Every row gives one point. The points of each table are mixes of a few directions, plus a little noise. How many directions does each table use, and how many do they share? Where both have some left over, give the other angles between the two spaces (their principal angles), to ten degrees, smallest first.

First (6 x 2)
[[-0.56  0.06]
 [ 0.26 -0.03]
 [-0.11  0.01]
 [ 0.04 -0.01]
 [-0.44  0.03]
 [ 0.80 -0.08]]
Second (5 x 2)
[[-0.06  0.09]
 [-0.19  0.29]
 [-0.04  0.05]
 [ 0.50 -0.72]
 [-0.20  0.30]]
Directions: first 1, second 1, shared 0; angles 50

First (8 x 6)
[[-0.15  0.46 -0.31 -0.27  0.36  0.09]
 [-0.29 -0.03 -0.37  0.17  0.09 -0.48]
 [ 0.13 -0.04 -0.54  0.22 -0.05 -0.11]
 [-0.20 -0.07  0.60 -0.17 -0.05  0.44]
 [ 0.25 -0.11  0.10  0.00 -0.22  0.77]
 [ 0.22  0.18  0.03 -0.13  0.10 -0.12]
 [ 0.10 -0.58 -0.25  0.58 -0.39 -0.64]
 [-0.05  0.20  0.73 -0.40  0.16  0.03]]
Second (6 x 6)
[[ 0.00 -0.11 -0.07 -0.47 -0.39 -0.10]
 [ 0.00 -0.04  0.00 -0.01  0.04  0.00]
 [-0.01  0.16 -0.03 -0.31 -0.55 -0.06]
 [ 0.01 -0.02  0.05  0.39  0.48  0.07]
 [ 0.02 -0.56  0.02  0.35  1.11  0.05]
 [-0.02  0.58  0.03  0.04 -0.67  0.03]]
Directions: first 4, second 2, shared 0; angles 80, 80

First (10 x 11)
[[ 0.27 -0.26 -0.25  0.55  0.46  0.36 -0.49  0.03  0.10  0.03 -0.07]
 [ 0.22 -0.18 -0.20  0.41  0.34  0.27 -0.37  0.01  0.07  0.03 -0.05]
 [ 0.27 -0.25 -0.24  0.52  0.44  0.36 -0.46  0.04  0.08  0.04 -0.06]
 [-0.45  0.41  0.39 -0.87 -0.73 -0.59  0.78 -0.06 -0.16 -0.05  0.11]
 [-0.01  0.02  0.01 -0.02 -0.01 -0.02  0.01  0.00  0.01  0.01 -0.01]
 [-0.48  0.46  0.45 -0.99 -0.82 -0.65  0.87 -0.06 -0.18 -0.07  0.13]
 [ 0.23 -0.21 -0.21  0.46  0.38  0.30 -0.41  0.03  0.09  0.03 -0.05]
 [-0.20  0.19  0.19 -0.41 -0.34 -0.27  0.36 -0.03 -0.07 -0.03  0.04]
 [ 0.24 -0.22 -0.21  0.49  0.40  0.33 -0.41  0.03  0.09  0.02 -0.07]
 [-0.07  0.07  0.07 -0.14 -0.12 -0.08  0.12 -0.01 -0.02  0.00  0.01]]
Second (9 x 11)
[[-0.13  0.12  0.12 -0.26 -0.22 -0.17  0.23 -0.02 -0.04 -0.02  0.03]
 [ 0.06 -0.06 -0.06  0.13  0.11  0.08 -0.11  0.01  0.02  0.01 -0.02]
 [-0.47  0.44  0.43 -0.93 -0.78 -0.63  0.82 -0.06 -0.16 -0.06  0.12]
 [-0.15  0.14  0.14 -0.30 -0.25 -0.20  0.27 -0.02 -0.05 -0.02  0.04]
 [ 0.12 -0.11 -0.11  0.24  0.20  0.16 -0.21  0.02  0.04  0.02 -0.03]
 [ 0.48 -0.44 -0.43  0.95  0.80  0.64 -0.84  0.06  0.16  0.06 -0.12]
 [ 0.17 -0.16 -0.15  0.34  0.28  0.23 -0.30  0.02  0.06  0.02 -0.04]
 [ 0.24 -0.23 -0.22  0.48  0.40  0.33 -0.42  0.03  0.08  0.03 -0.06]
 [-0.32  0.30  0.29 -0.64 -0.54 -0.43  0.56 -0.04 -0.11 -0.04  0.08]]
Directions: first 1, second 1, shared 1

First (9 x 18)
[[-0.08 -0.28 -0.23 -0.33  0.47  0.52  0.42  0.43 -0.27 -0.11  0.97  0.26
  -0.08  0.31  0.11  0.19  0.28 -0.66]
 [-0.11  0.35  0.07  0.14  0.07 -0.28  0.31  0.39 -0.11 -0.07  0.25 -0.28
   0.25  0.23  0.12 -0.19  0.27  0.06]
 [-0.05 -0.36 -0.35 -0.47  0.25  0.59 -0.03 -0.12 -0.31  0.00  0.46  0.40
  -0.20  0.05  0.04  0.30  0.10 -0.27]
 [ 0.00 -0.18 -0.26 -0.32 -0.11  0.28 -0.44 -0.57 -0.19  0.10 -0.32  0.26
  -0.17 -0.23 -0.04  0.22 -0.11  0.32]
 [ 0.20 -0.37  0.09  0.03 -0.23  0.13 -0.45 -0.52  0.35  0.11 -0.60  0.24
  -0.29 -0.38 -0.20  0.14 -0.47  0.01]
 [ 0.19  0.26  0.76  0.91 -0.12 -0.76  0.47  0.72  0.82 -0.10 -0.16 -0.53
   0.21  0.09 -0.11 -0.48 -0.21 -0.42]
 [-0.21  0.45 -0.19 -0.11 -0.04 -0.23  0.02  0.00 -0.43 -0.01  0.02 -0.23
   0.26  0.14  0.16 -0.10  0.34  0.55]
 [-0.10  0.04 -0.19 -0.21  0.13  0.15  0.07  0.04 -0.29 -0.02  0.28  0.05
   0.04  0.12  0.09  0.06  0.20  0.03]
 [ 0.16  0.09  0.30  0.37 -0.41 -0.42 -0.37 -0.37  0.43  0.10 -0.89 -0.17
  -0.02 -0.34 -0.16 -0.14 -0.39  0.38]]
Second (11 x 18)
[[ 0.13 -0.90  0.11 -0.10 -0.13 -0.39 -0.14 -0.06 -0.43 -0.11  0.07  0.32
  -0.16  0.14 -0.45  0.06  0.18  0.23]
 [-0.07 -0.12 -0.06 -0.54  0.02 -0.39  0.09 -0.15  0.05 -0.32 -0.28 -0.16
  -0.63  0.37  0.00 -0.33  0.61 -0.24]
 [-0.04  0.66 -0.35  0.28  0.13  0.16  0.00 -0.23  0.69  0.03  0.02 -0.01
   0.17 -0.09  0.21  0.23 -0.13 -0.21]
 [-0.06  0.41 -0.03  0.17  0.18  0.45 -0.08 -0.26  0.45  0.40  0.43  0.13
   0.12 -0.28  0.18  0.38 -0.59  0.00]
 [-0.22 -0.15 -0.05 -0.25 -0.22  0.02  0.13  0.20 -0.29 -0.16 -0.51 -0.29
  -0.07  0.09  0.01 -0.46  0.39 -0.30]
 [ 0.22 -0.76  0.04  0.42 -0.18 -0.28 -0.16  0.17 -0.47 -0.14  0.00  0.37
   0.45 -0.06 -0.50  0.18 -0.02  0.35]
 [-0.02  0.75 -0.01  0.06  0.31  0.45  0.10  0.12  0.43  0.22  0.08 -0.12
   0.35 -0.34  0.33  0.06 -0.50 -0.06]
 [-0.14  0.48  0.04  0.55 -0.34  0.45 -0.06 -0.13 -0.01  0.44  0.41 -0.13
   0.12  0.01  0.34  0.43 -0.27  0.11]
 [ 0.06 -0.13  0.49 -0.79  0.11 -0.39  0.28  0.41 -0.58 -0.33 -0.29 -0.40
  -0.56  0.33  0.09 -0.68  0.51  0.09]
 [-0.03 -1.19  0.02 -0.09 -0.14 -0.07 -0.23 -0.04 -0.48  0.05  0.01  0.45
   0.17 -0.22 -0.61  0.02 -0.14  0.08]
 [ 0.13  0.94 -0.16  0.22  0.28  0.01  0.10 -0.08  0.69 -0.08  0.06 -0.14
   0.07  0.04  0.37  0.17 -0.05 -0.02]]
Directions: first 3, second 6, shared 0; angles 30, 70, 80
